Every row gives one point. To make a cloud, some directions were put in groups of two or more. Within a group, all points are equally far from the middle, so they leave a hole (a ring in 2 directions, a hollow ball in 3). The other directions are filled evenly. Then the cloud was stretched, turned, moved and blurred a little. How many holes are there, and how many directions does each take, smallest first?
(in the rows, 128 means zero)

Cloud (19 x 3):
[[174  63 127]
 [128  78 165]
 [116  75 150]
 [ 85 121 133]
 [ 87 125 102]
 [ 89 114 145]
 [113 158 116]
 [188  72 147]
 [149 135  79]
 [155  62 146]
 [104 147  96]
 [148  83 178]
 [181  88  93]
 [130 160 110]
 [183  68 126]
 [156 158 119]
 [174 138  98]
 [121 158 106]
 [ 86 126 133]]
Holes: 1 (3)

Cloud (20 x 3):
[[114 125 171]
 [ 94  98 135]
 [134 144 166]
 [ 68 107 124]
 [107 123 164]
 [148 212  96]
 [123 156  92]
 [117 180  85]
 [144 108  92]
 [ 83 155  75]
 [ 82 194 147]
 [101 156 202]
 [141 130 105]
 [ 92  98 163]
 [152  99 126]
 [152 105 178]
 [150 132 195]
 [124 130  93]
 [160 110 166]
 [145 142  86]]
Holes: 0

Cloud (31 x 4):
[[181 132  98 162]
 [147 132 187 143]
 [ 78 101 113 155]
 [181  94 130 162]
 [156  73 147 133]
 [109  67 147 144]
 [128  94 202 117]
 [112 135  98 125]
 [142 178 155 100]
 [136  93 187 152]
 [148  96 133  55]
 [131  68 157 149]
 [163 110 191  99]
 [150 104 161 177]
 [136 111 117  57]
 [114  73 180 161]
 [137 151 115 157]
 [124 151 111 152]
 [179  70 123 155]
 [191  90 134 131]
 [ 76 139 135 134]
 [193  93 135 128]
 [150  76 157 149]
 [127 152 106 139]
 [173 135 135 149]
 [117 153 114 115]
 [153  92 174  78]
 [ 90  75 135 146]
 [133 100  91  91]
 [ 82 171 170 127]
 [ 91  76 191 147]]
Holes: 1 (2)

Cloud, 28 rows:
[[149 146 166  99]
 [166 138 121 176]
 [129 136  51 108]
 [169  93  92 148]
 [174 102  82 120]
 [172 127 104 170]
 [117  93  89 174]
 [144 135 179 136]
 [154 183 119 119]
 [171 136 115 172]
 [ 83 155 152 156]
 [175 101  85 131]
 [ 91 128 178 157]
 [154 102  98 180]
 [150 105 115  68]
 [111 117  74  81]
 [111 123  92 187]
 [130 179 138  94]
 [144 149  52 115]
 [112 141 132 194]
 [101 111 184 144]
 [175 138 103 163]
 [ 99 110  77  95]
 [104 127  67 156]
 [112 100 182 133]
 [102 113  67 107]
 [104 178 101 146]
 [107  78  99 151]]
Holes: 2 (2, 2)

Cloud, 46 rows:
[[141 139 142 130  90 140]
 [ 62 103 142 136 147  59]
 [ 98 156 121 132 124  52]
 [120  80 136 102 162 169]
 [ 65 136 115 167 150 125]
 [ 73 106 174 124 137  96]
 [121  93 161 107  81 119]
 [111  72  96 103 197  99]
 [120 141 169 127 102  59]
 [131 108  79 115 173 130]
 [ 89 143 187 146 130  83]
 [ 71 162 102 142 146 114]
 [ 88 143 173 143 131  63]
 [ 70 117 173 131 111 118]
 [169 132 171 120 162 124]
 [ 92 119 144  95 188  94]
 [ 83 117 180 151 151  79]
 [106  57  84 114 116  92]
 [132  90  85  76 146  78]
 [101 164 156 101 161 132]
 [105  51  80 113 122 134]
 [109 172 149  85 129 124]
 [ 40  83  85 127 158 116]
 [104  47  79 117 133 135]
 [ 72  71 137 150 144 163]
 [ 99 174 135 128  99 131]
 [125  94 125 132 111  59]
 [ 83  85 166 157 141 153]
 [ 75 100 158 112 153 139]
 [104 123 121 157 189  87]
 [115 164 170 117 182 104]
 [118 184 165  97 140  90]
 [ 83 120 149  91 165  89]
 [ 94 101  98 138  85 103]
 [136  80 180 147 129 134]
 [114  80 152 102 187 112]
 [136 156 154 119 114  54]
 [105 116 153 129  70 127]
 [122  96 153  98 190 124]
 [126  91 159  96  90 108]
 [173 130 150  81 143 116]
 [ 70 126 120 165 165  79]
 [ 83 103 133 103 118  55]
 [136  63 169 121 132 121]
 [119 154 137  69 141  73]
 [105 165 155  83 147 108]]
Holes: 3 (2, 2, 2)

Cloud, 55 rows:
[[128 161 214 148 109 111]
 [155  79  97 138 135 110]
 [100 104 112  60 166 128]
 [119 116 192 191 116 139]
 [107 181 114 118 164 133]
 [129 101 180 103 128 181]
 [ 75 155 111 143  97  57]
 [137 117 150  65 123 125]
 [101 135  73 163 113 187]
 [121 137 182 106 152 134]
 [115 118 100 162 166 151]
 [128 125 123 148  76  84]
 [159 112 114 100 148 189]
 [109  73 146 122  72  83]
 [142  63  85  97  96 112]
 [116 115 126 141  52 177]
 [105  82 169 165 112 148]
 [ 97  86  40 101 105 116]
 [153  85 143 192 152 128]
 [ 71 189 161 114 132 133]
 [149 100 104 114  93 131]
 [ 88 154  83 142  69 156]
 [151 124 127 146 165 113]
 [120 136 128 131 175 164]
 [ 89 185 135 115 158 115]
 [110  89  88 161  69 159]
 [ 70 125  93 129 157 111]
 [142 107 173 131 144 179]
 [ 91 139  90 171 134 175]
 [114 125  86 118  67 142]
 [ 69 123  99 112 153  94]
 [131  75  78 134  77 163]
 [131 173 102 134 124 109]
 [ 98 116  72 125  86  96]
 [160  59 123 124 110 138]
 [136  70 155 115 160 109]
 [ 59  98  56 107 134 143]
 [ 99 147  94 159  68 120]
 [117  45 162 110 117 143]
 [ 94 122 156 112 148 183]
 [143  66 173 146 129 120]
 [ 82  86  53 146  81 125]
 [ 88 113 147 132 137 190]
 [119  84 120 171 118 193]
 [136 111 176 144 135 186]
 [150  50  91  96 154 137]
 [134  84 122 157 130 196]
 [144 120 179  96 115 137]
 [131 138 105 129 156  88]
 [127 131 177 134  84  91]
 [139 131 200 184  96 144]
 [153 168 162 162  90  94]
 [ 83 133 132 115  62 112]
 [ 95  60 162 144 108 135]
 [120 126 109 124 173 100]]
Holes: 1 (4)
